Every row gives one point. Each copy is the shape, with its points in the same order, turned, moved and blurred by noise. Some copies are also mirrored. Which?

Shape (9 x 3):
[[  8  21 -26]
 [-33  -9  53]
 [ -4 -23 -65]
 [-17  18 -50]
 [ 20  32 -49]
 [-13 -49 -21]
 [ 32 -28  42]
 [ 23  15  30]
 [ -2  50 -58]]
Copy 1 (9 x 3):
[[  8 -25   0]
 [ -7  65   2]
 [-37 -59  -3]
 [ -5 -41  19]
 [ 22 -50 -10]
 [-51 -10 -18]
 [ -6  38 -60]
 [ 27  26 -31]
 [ 29 -58  25]]
Copy 1 is: mirrored
Copy 2 (9 x 3):
[[ 20 -10  28]
 [-15  13 -63]
 [  9  35  61]
 [ 40  13  34]
 [ 36 -20  48]
 [-24  44  20]
 [-54 -19 -18]
 [-12 -39 -14]
 [ 59 -12  44]]
Copy 2 is: mirrored
Copy 3 (9 x 3):
[[ 19  27   4]
 [-17 -60  22]
 [ 72  15 -16]
 [ 50  22  21]
 [ 29  53   5]
 [ 50 -30 -28]
 [-29 -27 -42]
 [-31  -1  -8]
 [ 38  55  32]]
Copy 3 is: mirrored

Shape (9 x 4):
[[ 49  20 -24 -37]
 [  4  38  44  -9]
 [-57   8 -26  11]
 [ 34  15   4  57]
 [-43  -7  -6   3]
 [  9 -41 -12  15]
 [-19  32 -35  25]
 [  6  47  72  61]
 [ -2 -55  48  22]]
Copy 1 (9 x 4):
[[-12  24  51 -35]
 [ 61   2  10 -18]
 [ -9 -41 -48 -21]
 [ 12  36 -10  37]
 [  2 -49 -28  -7]
 [-20 -24  11  35]
 [-17   5 -40 -21]
 [ 89  24 -33  28]
 [ 34 -50  15  63]]
Copy 1 is: mirrored
Copy 2 (9 x 4):
[[-16  24   5 -60]
 [-39   7 -48  -6]
 [ 39 -40 -24  17]
 [ -1  57  -6  27]
 [ 14 -37 -17  21]
 [ -6   0  34  19]
 [ 41   9 -26   3]
 [-40  49 -68  55]
 [-50 -10  24  60]]
Copy 2 is: only turned
Copy 3 (9 x 4):
[[ 47 -24  15 -45]
 [-22 -61  24   2]
 [-40   1 -46  -6]
 [ 17   4  26  49]
 [-45   0 -24 -11]
 [-10  34  23 -17]
 [  3 -10 -45  18]
 [-33 -48  49  69]
 [-55  28  54  -3]]
Copy 3 is: mirrored

Shape (14 x 8):
[[-91  34 -28 -51  29 -28  -3 -18]
 [-95  53 -32 -45  30  54   4 -21]
 [-72  51  11 -30  -6   3  14 -24]
 [-20  39   9  21   7  -5  56  15]
 [ 37   7  -7 -36  12   6  17  -1]
 [ 27 -11  16   7   0 -11 -76   8]
 [  7  19  18  20  12  18  20 -41]
 [ 12  -2  22  50  -4 -30 -78 -12]
 [ -8 -32 -15  -3 -41 -45 -50 -38]
 [-20  36 -11  48  25   3   3   1]
 [ 19  35  37   9   4  19  -3   4]
 [-26  -9  -2  -6  34 -15  39 -37]
 [-12 -27  -9  45 -36  -5 -53  10]
 [ 22 -56  57   6  -3   7 -75  22]]
Copy 1 (14 x 8):
[[ 48 -17  -6  19  37  67  -1 -44]
 [ 25 -47  13  46  41  89 -48   2]
 [  8 -11  16 -13  26  59 -38 -21]
 [-47 -10  -2 -16 -31  40  -4  -1]
 [  6 -11  19  20 -42 -31 -15  -1]
 [-21  41  55  41  24 -50  18 -16]
 [-52 -26  23   9  -9  -7 -35 -28]
 [-56  37  60  27  40 -41  34 -46]
 [  4  -8  31  -8  59 -57  32 -37]
 [-62 -18  22  31   2  32  18 -17]
 [-44  20  45   8 -20  -4 -27   1]
 [-14 -29 -29   9  -5   4 -15 -51]
 [-52  10  33  17  62 -38  41   8]
 [-38  74  23  45  40 -81 -10   1]]
Copy 1 is: mirrored
Copy 2 (14 x 8):
[[-48  49 -20  24  62   0  60 -41]
 [-84  69   7  -8  17 -10  52 -75]
 [-23  40  -2 -31  42   4  28 -57]
 [  3  36  12 -48  21 -31  17  14]
 [-15 -24 -29 -19 -33 -24  26   1]
 [ 22   0 -23  40 -36  46 -28  -8]
 [ 16   4  22 -20 -10 -39   1 -31]
 [ 51  14  -3  50 -16  28 -53 -23]
 [  1 -34 -35  46  28  12 -55 -37]
 [  8  66  15   0  -2 -36  -4  -6]
 [ 19  22   2 -36 -39   5   3 -12]
 [-10  -1  21  12  28 -44  28  -9]
 [-10  20  -1  28  -5  20 -77  -6]
 [  9 -27  18  28 -45  85 -44   4]]
Copy 2 is: only turned
Copy 3 (14 x 8):
[[ 23  -8 -62 -87   5  33  24 -61]
 [-35 -16 -82 -49  30  38  61 -62]
 [ 11   6 -38 -45   8  59  54 -26]
 [  8 -27  28  -5  15  47  28 -29]
 [ -6  16   9  14 -33 -16  13 -40]
 [ 41 -10 -41   5 -44 -46   1  41]
 [-11 -35 -11  26 -41  36  25 -13]
 [ 65 -47 -39  11 -52 -11   7  52]
 [ 73  14 -60   8 -54  10 -29  -3]
 [ 15 -67 -15   2  -1  13  20 -11]
 [ -1  -9   3  14 -19   4  45  18]
 [-11 -21  -8 -25 -44  42 -16 -42]
 [ 58 -26 -56  31  -5  -2 -20  30]
 [ 14  16 -38  11 -50 -42 -26  82]]
Copy 3 is: only turned
Copy 4 (14 x 8):
[[-77 -52 -25 -46  10  37  29 -61]
 [-26 -20 -12 -45  53  39  72 -74]
 [-56 -51  13 -17  51  35  22 -35]
 [-52  13  -5  -5  45  53 -24  18]
 [ 14 -12  -7   8 -14  27 -29  -8]
 [-35   4  23  40 -35 -53 -19 -32]
 [-16 -14 -23  29  52  -1 -21  -5]
 [-71   2   9  57 -18 -71 -14 -14]
 [-48 -60  -4   7 -32 -59   2  10]
 [-61  25 -25  19  35   6   6  -2]
 [-19   7  27  40  29  12 -23 -16]
 [-34 -28 -46 -28  35  13 -38 -16]
 [-55  15  21   5 -13 -66   8  18]
 [-25  15  56  17 -24 -83 -51 -34]]
Copy 4 is: mirrored
